Rows are points. Each copy is the shape, with its points in the same order, turned, moved and blurred by noise. Is it also mirrored, or only turned?

Shape (6 x 3):
[50 39 -43]
[-63 -45 -33]
[48 22 -3]
[-52 18 25]
[-10 -31 -19]
[27 -16 -34]
Copy 1 (6 x 3):
[56 66 -13]
[-82 23 -7]
[61 10 9]
[-14 -31 -45]
[-31 30 10]
[7 39 24]
Copy 1 is: mirrored
Copy 2 (6 x 3):
[77 -22 -32]
[-58 38 -58]
[61 1 4]
[-44 -18 -5]
[-3 33 -35]
[36 25 -39]
Copy 2 is: mirrored
Copy 3 (6 x 3):
[95 35 5]
[-14 -4 85]
[65 10 -22]
[-30 40 10]
[18 -11 42]
[61 -8 28]
Copy 3 is: mirrored

Shape (10 x 6):
[-2 13 57 23 -31 3]
[-41 -72 -19 -42 -47 -44]
[-35 2 28 4 -19 -45]
[27 -23 -38 -42 7 -20]
[7 8 30 -20 34 28]
[31 -56 41 -12 -40 6]
[65 -59 -37 47 54 3]
[34 30 2 1 27 14]
[-24 26 -3 58 1 26]
[-31 36 23 64 46 23]
Copy 1 (10 x 6):
[-33 -1 80 35 -20 2]
[-32 -40 -25 -33 -6 -77]
[-40 -7 34 40 -8 -57]
[41 7 -13 -21 8 -23]
[13 -2 64 18 49 9]
[-1 -39 59 -37 -33 -4]
[73 -58 -17 37 -8 43]
[25 21 29 39 22 26]
[-45 -19 20 66 18 37]
[-27 -12 47 95 45 24]
Copy 1 is: only turned
Copy 2 (10 x 6):
[0 22 55 -18 -22 9]
[-67 -61 2 -42 -21 -70]
[-25 23 28 -23 0 -43]
[17 -56 -32 -37 1 -39]
[21 -21 18 -23 37 25]
[7 -54 65 -37 -35 -12]
[71 -80 1 60 1 -28]
[50 -5 -9 -10 14 18]
[-10 22 1 41 -10 26]
[12 38 18 53 38 31]
Copy 2 is: only turned
Copy 3 (10 x 6):
[-56 12 22 41 -38 -35]
[-3 -83 -29 -45 -26 -19]
[-50 -19 -4 5 -2 -50]
[34 5 4 -40 -1 0]
[-39 29 44 -1 -4 22]
[0 -29 39 20 -69 -10]
[65 4 15 61 31 42]
[-12 60 21 9 7 7]
[-56 35 -33 58 -1 9]
[-79 38 -1 63 33 14]
Copy 3 is: only turned

Shape (14 x 8):
[39 16 -39 -40 -30 13 -41 -73]
[10 39 -13 -70 36 -1 -14 -5]
[-10 27 16 -71 34 1 -5 -22]
[-49 -16 15 2 35 5 22 -33]
[-73 24 12 6 29 41 38 -12]
[9 -17 -10 39 -16 -23 -42 60]
[-30 13 42 24 17 6 -4 -5]
[24 -53 -28 87 14 -36 0 50]
[-16 58 25 3 14 -28 35 6]
[21 -32 34 13 -43 -27 5 34]
[-34 -6 16 6 23 46 56 0]
[0 2 -69 -85 -22 -2 -25 -16]
[-25 11 17 2 25 22 35 -33]
[29 -29 -2 64 4 19 -6 37]
Copy 1 (14 x 8):
[30 38 -27 -76 -34 -4 -86 22]
[-23 33 -36 -72 29 24 -4 30]
[-29 20 -24 -95 14 44 0 10]
[-10 12 24 -39 -26 60 5 -40]
[-45 9 24 -46 -47 68 14 4]
[-27 2 19 31 19 -53 -12 26]
[-53 27 62 -35 -2 29 -10 -3]
[29 33 33 86 9 -7 13 -6]
[-49 67 13 -38 -19 13 41 19]
[9 20 40 -21 3 -55 20 1]
[-7 3 44 -36 -29 70 30 15]
[14 -21 -83 -75 -20 -1 -41 24]
[-17 30 32 -55 -29 56 -1 3]
[17 25 62 35 22 6 -18 33]
Copy 1 is: only turned
Copy 2 (14 x 8):
[45 62 9 -8 1 -33 18 -67]
[14 1 -7 -79 19 -21 -8 -31]
[19 -14 10 -73 19 6 11 -39]
[-25 -25 9 -28 29 48 57 -29]
[-34 7 3 -54 41 72 40 9]
[-42 -25 1 27 -44 -12 -38 19]
[-11 -14 37 -20 29 43 1 6]
[-48 -62 -33 79 0 -14 0 15]
[25 -25 20 -44 13 11 30 48]
[11 -56 5 20 -56 19 -11 -7]
[-11 -16 -31 -25 30 84 24 -6]
[2 41 -27 -52 -40 -39 23 -62]
[5 -15 4 -34 42 50 34 -12]
[-32 -23 -24 53 7 14 -33 3]
Copy 2 is: only turned
Copy 3 (14 x 8):
[30 74 19 -31 12 4 -3 -72]
[-35 9 24 -45 53 -21 -4 -39]
[-43 -7 9 -43 38 7 1 -44]
[1 -58 -24 0 -2 4 -9 -48]
[-14 -74 8 -22 -46 -13 -24 -40]
[6 28 -28 49 7 -74 -27 31]
[-24 -30 5 29 -21 0 -14 -20]
[60 -15 -13 94 26 -76 -13 31]
[-46 -35 32 9 -14 -28 35 -26]
[9 20 -33 35 -3 -19 31 39]
[15 -69 8 -23 -31 -3 -17 -1]
[10 53 -17 -77 38 -47 3 -55]
[7 -53 13 -6 -9 8 -1 -41]
[40 1 15 55 -3 -34 -38 35]
Copy 3 is: mirrored
Copy 4 (14 x 8):
[40 -10 -59 -37 -70 5 24 -25]
[24 -26 29 -65 -29 10 -13 -36]
[12 -22 32 -41 -34 32 -30 -47]
[-25 -50 -12 9 16 33 -42 -20]
[-43 -41 10 -12 48 51 9 -40]
[-59 54 -12 -4 -8 -47 -19 24]
[-17 7 -2 7 24 14 -32 -51]
[-51 11 -21 16 39 -67 -25 72]
[-21 -15 35 -8 23 -36 -6 -70]
[-31 24 20 47 -37 -32 -10 0]
[-36 -44 27 15 39 44 8 -8]
[-6 -29 -12 -92 -83 13 24 -5]
[-9 -55 0 2 30 30 -7 -47]
[-22 32 1 20 28 -18 2 39]
Copy 4 is: only turned

Shape (15 x 9):
[38 -33 -12 -22 7 -50 -6 22 22]
[64 15 -22 -78 -10 -9 23 -59 -29]
[-1 -52 89 -12 9 40 29 -18 -11]
[19 4 5 27 -1 -17 -16 -11 -5]
[10 -3 27 2 60 16 0 1 86]
[-52 -31 -21 7 -38 17 10 3 8]
[14 -14 -80 -52 34 -5 -30 32 -18]
[-53 -17 -17 -14 -20 -20 5 -11 11]
[-36 33 11 -12 -3 16 -72 4 -25]
[-29 9 -18 -4 3 -18 -14 -22 -2]
[-61 -17 10 -8 -5 7 24 21 1]
[5 -36 48 -5 22 14 -4 -69 -54]
[-40 -30 43 9 20 -4 14 9 -3]
[-33 -30 19 59 34 4 13 -23 -55]
[-12 -4 15 6 18 6 16 -4 -16]
Copy 1 (15 x 9):
[4 1 31 27 -44 -49 6 -42 -15]
[-26 95 28 72 3 9 -27 -39 7]
[-60 -39 -53 43 -3 27 5 -43 41]
[1 1 6 3 -6 -14 9 15 2]
[13 -83 41 45 28 -12 -14 -33 17]
[-4 -5 -62 0 28 -48 -24 -23 -22]
[58 38 5 63 -5 -22 10 -39 -79]
[-16 5 -26 3 41 -51 -6 -33 -31]
[-24 -11 -13 17 29 16 2 34 -78]
[-5 15 -3 10 39 -29 11 -6 -27]
[-13 -23 -51 -10 31 -15 -4 -53 -30]
[-53 16 -38 60 15 19 47 5 31]
[-28 -41 -34 -2 18 -6 30 -38 -2]
[5 -7 -64 -2 26 5 67 4 25]
[-3 -5 -23 12 18 6 12 -20 2]
Copy 1 is: only turned
Copy 2 (15 x 9):
[43 -55 -8 -17 8 -18 19 31 -5]
[-60 -39 -3 -58 59 -54 15 20 -35]
[-13 4 -3 -84 -29 29 47 -37 39]
[15 -16 -16 7 37 14 16 -15 6]
[73 31 -38 -57 -8 9 -5 -14 -35]
[-12 -5 26 7 -30 6 -40 -8 34]
[12 -74 35 13 -6 -32 -9 1 -80]
[-4 -16 26 -11 -5 28 -39 21 11]
[5 5 71 6 39 42 10 -30 -25]
[-1 -16 8 -6 28 28 -27 5 -11]
[-8 2 27 -14 -46 39 -11 10 10]
[-46 -46 -9 -68 32 43 25 -54 13]
[6 -7 1 -32 -30 57 15 -8 18]
[-29 -38 -32 2 -15 77 10 -55 16]
[-14 -10 -8 -15 -10 32 17 -14 -3]
Copy 2 is: only turned
Copy 3 (15 x 9):
[-38 -19 42 -8 -71 -17 -14 15 -11]
[-5 9 -3 -67 -63 68 -60 18 30]
[-4 8 35 -50 32 37 53 44 -49]
[-21 3 -15 12 -35 2 28 16 7]
[19 66 40 0 -40 -32 23 -8 -60]
[30 -46 18 14 27 -17 1 1 8]
[-22 -42 -28 -17 -54 -34 -75 -14 -33]
[2 -29 33 3 11 -14 -3 -25 21]
[-45 17 -45 13 37 -25 -19 7 -2]
[-12 -5 -5 6 -9 -4 -4 -31 16]
[9 -28 23 -26 29 -36 17 -10 -1]
[-31 -9 -9 -28 14 87 30 3 -31]
[-16 -14 21 -24 23 -13 47 -7 -26]
[-10 -41 -26 -5 10 28 80 -25 -27]
[-3 -8 -9 -31 -10 0 28 -2 -12]
Copy 3 is: only turned
